Each row is a point. Each copy is the shape, with its points in the same order, turned, moved and blurred by noise. Some copies are also mirrored. Which?
In the rows, zero is written as 128.

Shape, 9 rows:
[[134 174 118]
 [143 174 140]
 [125 175  97]
 [118 184 109]
 [159 100 174]
 [155 118 176]
 [122 108 173]
 [138  90  83]
 [161  98 161]]
Copy 1:
[[157 111 115]
 [150 126 101]
 [170 111 131]
 [182 129 124]
 [ 70 148 113]
 [ 89 149  99]
 [ 88 176 126]
 [106 101 183]
 [ 71 140 121]]
Copy 1 is: mirrored
Copy 2 (9 x 3):
[[118 169 164]
 [123 184 146]
 [115 159 182]
 [125 168 184]
 [137 148  74]
 [138 164  83]
 [165 145  97]
 [106  85 135]
 [128 139  77]]
Copy 2 is: only turned

Shape (12 x 6):
[[ 56 128  92  77 101 163]
 [139  99 129 156 143 117]
 [144 106 102  78 114 112]
 [169  97 169 145  91 147]
 [156 132 106 132 133 110]
 [169 135 118 138 161 125]
 [154 174  96 148  79 112]
 [130  96 149  99  90 116]
 [128 104 158  99 101 115]
 [ 86 153 163  51 170 121]
 [154 112 101 141 131 154]
 [ 82 124 235 122 101 129]]
Copy 1, 12 rows:
[[ 66 134  79 173 163 146]
 [166 149 109 110 118  91]
 [141  96  96 169 134  90]
 [136 111 168 117  88  96]
 [174 117  86 136 110 111]
 [192 144 109 143 101 113]
 [150  83  71 119  73 148]
 [114  93 129 130 144  94]
 [128  94 140 131 147  99]
 [154 127 125 169 217 152]
 [144 150 107 148  89 101]
 [115 114 187  77 181 151]]
Copy 1 is: only turned
Copy 2 (12 x 6):
[[215 163  89 106 106 133]
 [108 124 160 133 103 137]
 [121 122  82 119 111 135]
 [ 93 118 151  54 115 148]
 [121 107 137 134 146 130]
 [ 94 127 150 138 156 123]
 [160  71 145 108 176 148]
 [126 112 107  89  87 121]
 [122 120 107  81  94 107]
 [151 164  95 121 118  34]
 [122 151 148 120 137 160]
 [157 132 160  32  70  64]]
Copy 2 is: only turned
Copy 3:
[[102 152 176 108  69  67]
 [138  99  89 112 150 102]
 [132 101 151 145 102 130]
 [159 135 111 168 182  90]
 [135 120  97 123 127 143]
 [121 121  99 110 156 149]
 [155 179  82 142 100 143]
 [169 114 149 149 127  94]
 [173 113 150 140 140  98]
 [146 128 206  56 138 124]
 [103 127  95 137 142 112]
 [211 153 164  95 180  46]]
Copy 3 is: only turned

Shape:
[[116 132 126 103  99  92 148 134]
 [126 115  94 188 136 137 116 115]
 [ 97 117 140 104 142 141 106 138]
 [140 116 117 103 132  89 117 121]
 [123 126 142 109 168  96 132 114]
 [ 96 123  96 108 110  95 144 106]
 [131 130 140 147 109 249 132 108]
 [116 120 157 138 117 138 109 135]
 [ 98 129 135 109 139  94 112 117]
 [117 129 103 129 173 114 196 141]
 [128 122  93 120 102 130 109 143]
 [126  70 113 115 125  92 139 132]]
Copy 1:
[[117 122 109 154  94 119 111 113]
 [155 178 145  92 123 133 156 125]
 [118 137 103 149 169 139 136 144]
 [125 123  83 132 109 107 145 130]
 [136 137 105 137 137  76 141 146]
 [ 88 152 108 139 107 112 131 107]
 [134 123 176  69 209 178 105 112]
 [144 121 130 145 152 144 144 120]
 [111 133 113 159 130 101 155 139]
 [140 184 116 120 123  75  73 141]
 [118 143 103 120 111 163 138 127]
 [139 150  67 138 118 113 135  87]]
Copy 1 is: mirrored
Copy 2:
[[158 158 156 113 160 139 101 157]
 [113 123 106 134 130  86  90  97]
 [185 132 131 103 125 122 139 116]
 [164 163 117 115 128 117 101 166]
 [165 160 108  76 117 134 100 139]
 [154 145 135  98 180 107 100 157]
 [ 94  52 160 115  98 119 173  98]
 [154 128 125 131 125 146 129 110]
 [183 144 113  98 146 132 103 136]
 [122 177 159  55 130 101  86 113]
 [156 132 150 145 137  95 110 143]
 [142 193 117 119 148 104 128 145]]
Copy 2 is: mirrored
Copy 3, 12 rows:
[[114  96  96 127 143 154 141  97]
 [161 149 136 114 116 111 164 147]
 [ 91 125  97 123 148  94 115 134]
 [104  91 124 103 153 145 150 135]
 [111  78 129  97 129 111 112 133]
 [117 109 116 101 152 123 158  77]
 [123 221 157 179 131 100  94 128]
 [129 140  96 132 140 125 113 142]
 [109  99  96  91 141 127 128 125]
 [132  67 146 143 101 100 134  90]
 [108 139 112 138 144 133 173 126]
 [142  79 123 126 179 117 158 126]]
Copy 3 is: only turned
Copy 4, 12 rows:
[[163 131 129 125 158 145 157 139]
 [ 71 118 137 106 125 143 142  87]
 [150 151 146 153 131 116 120  96]
 [143 118 140 149 127 172 139 134]
 [148 108 167 152 121 128 133 137]
 [131 136 144 148 162 150 182 128]
 [ 63 209  87 124 109  71 108 105]
 [142 131 113 129 123 111 123  96]
 [158 119 152 152 130 129 155 112]
 [107 127 189 110 168 126 122 162]
 [130 159 119 124 136 167 141 102]
 [131 104 132 155 173 170 121 123]]
Copy 4 is: mirrored
